Every row gives one point. Before rounding, the points of a table are all equally far from one centre. They may lie mostly on one side of it. Where is the centre, to within rounding?

Points:
[[0.055,-0.011,-0.015],
[0.045,-0.047,0.024],
[-0.010,-0.069,-0.027],
[0.042,0.008,-0.017],
[0.008,-0.078,-0.005],
[0.003,0.013,-0.035],
[0.007,-0.028,0.047]]
Centre: [0.007,-0.027,-0.004]

Points:
[[-0.043,0.033,0.001,0.032],
[-0.022,0.007,-0.052,0.053],
[0.020,0.015,-0.069,0.028],
[0.030,0.043,-0.053,0.014],
[0.029,0.034,-0.030,0.056],
[0.028,-0.036,-0.011,0.039],
[-0.044,0.002,-0.001,0.044],
[0.005,-0.020,-0.066,0.009]]
Centre: [0.002,0.008,-0.018,0.015]

Points:
[[-0.007,-0.017,-0.026,0.031,0.082,-0.003,0.029,0.025],
[-0.015,0.036,0.034,0.067,0.022,0.024,-0.031,0.036],
[0.006,0.017,0.036,0.059,0.070,0.027,0.040,0.045],
[0.002,0.008,-0.016,0.046,0.067,0.033,0.037,0.043],
[0.019,0.034,0.015,-0.014,0.045,0.003,-0.011,0.012],
[-0.006,-0.021,0.027,0.011,0.094,0.029,0.028,0.007],
[0.010,-0.045,-0.015,0.036,0.041,0.023,0.044,0.004],
[-0.025,-0.001,0.011,0.075,0.067,0.032,-0.024,0.039],
[-0.002,0.051,0.062,0.032,0.029,0.014,0.026,0.000],
[-0.043,0.011,-0.001,0.049,0.052,-0.002,0.018,-0.044],
[-0.020,-0.005,0.022,0.048,0.058,0.019,-0.033,0.065],
[-0.019,0.004,-0.013,0.055,0.073,-0.026,0.009,0.047],
[-0.007,0.001,0.005,0.020,0.004,0.026,-0.049,0.003],
[0.021,-0.021,-0.015,0.049,0.051,0.010,0.049,0.026],
[-0.025,0.001,-0.038,0.004,0.011,0.005,-0.007,0.025]]
Centre: [-0.016,-0.003,0.022,0.033,0.035,0.006,0.009,0.014]

Points:
[[0.006,-0.013,0.058,0.027,0.005,0.003,-0.001,0.043,0.067],
[0.019,-0.065,0.039,-0.011,-0.011,0.053,-0.005,0.073,0.008],
[-0.031,-0.018,0.007,-0.025,0.004,0.030,0.053,0.053,0.026],
[-0.001,-0.043,-0.007,0.009,-0.019,0.002,0.007,0.050,0.054],
[-0.025,-0.067,0.034,0.009,0.010,0.053,0.003,0.024,0.074],
[0.006,-0.017,0.023,-0.001,-0.023,-0.008,0.034,0.040,0.054],
[-0.002,-0.057,0.023,0.003,-0.008,0.003,0.018,-0.044,0.049],
[0.006,-0.036,-0.009,-0.001,-0.016,0.054,0.011,0.036,0.057],
[0.035,-0.057,0.017,-0.009,0.021,0.049,-0.046,0.030,0.068],
[0.027,-0.068,0.073,-0.003,0.022,0.047,0.021,0.038,0.059],
[0.038,-0.013,0.031,-0.006,-0.035,0.046,0.007,0.004,0.040],
[0.001,0.009,0.044,0.009,0.033,0.062,-0.028,0.007,0.060],
[0.016,-0.030,0.012,0.033,0.011,0.000,0.006,0.057,0.058],
[0.005,-0.016,0.025,0.056,-0.002,0.019,-0.003,-0.005,0.030],
[-0.030,-0.053,0.037,0.005,-0.022,0.061,-0.021,-0.007,0.039],
[0.026,-0.050,0.012,0.000,-0.010,0.020,-0.021,-0.040,0.051]]
Centre: [0.001,-0.036,0.031,-0.019,0.028,0.018,-0.004,0.015,0.016]
